Every row gives one point. Each copy is the shape, with its points in the same order, turned, moved and blurred by noise. Say if it was mirrored as well.

Shape (6 x 2)
0.075, 0.192
0.018, -0.174
-0.020, 0.258
0.037, -0.086
0.017, -0.221
-0.152, -0.111
Copy 1 (6 x 2)
-0.207, -0.077
0.110, 0.144
-0.186, -0.154
0.037, 0.111
0.126, 0.208
0.162, -0.013
Copy 1 is: only turned
Copy 2 (6 x 2)
-0.132, 0.110
0.092, -0.187
-0.095, 0.198
0.035, -0.110
0.121, -0.218
0.218, -0.024
Copy 2 is: mirrored
Copy 3 (6 x 2)
-0.154, -0.266
0.094, 0.075
-0.255, -0.217
0.021, -0.037
0.146, 0.077
-0.060, 0.130
Copy 3 is: mirrored

Shape (8 x 4)
-0.122, 0.065, -0.088, 0.094
-0.157, -0.030, 0.069, 0.224
0.299, -0.078, -0.073, 0.155
0.057, -0.001, 0.134, -0.041
-0.072, 0.114, 0.134, -0.273
-0.076, -0.117, -0.005, 0.119
-0.037, -0.037, -0.063, -0.152
0.324, 0.102, -0.149, -0.091
Copy 1 (8 x 4)
0.102, 0.053, 0.130, -0.093
-0.067, -0.129, 0.136, -0.031
-0.188, 0.267, 0.026, 0.137
-0.069, 0.050, -0.164, -0.034
0.158, 0.025, -0.293, -0.177
-0.008, -0.012, 0.062, 0.095
0.161, 0.116, -0.129, 0.001
-0.037, 0.467, -0.121, -0.028
Copy 1 is: mirrored
Copy 2 (8 x 4)
-0.039, 0.155, -0.050, 0.066
0.184, 0.179, 0.032, 0.135
0.101, 0.197, 0.037, -0.352
0.134, -0.072, -0.007, -0.072
-0.025, -0.300, -0.126, 0.031
0.130, 0.161, -0.127, 0.021
-0.030, -0.041, -0.244, -0.065
-0.150, -0.002, 0.022, -0.359
Copy 2 is: only turned
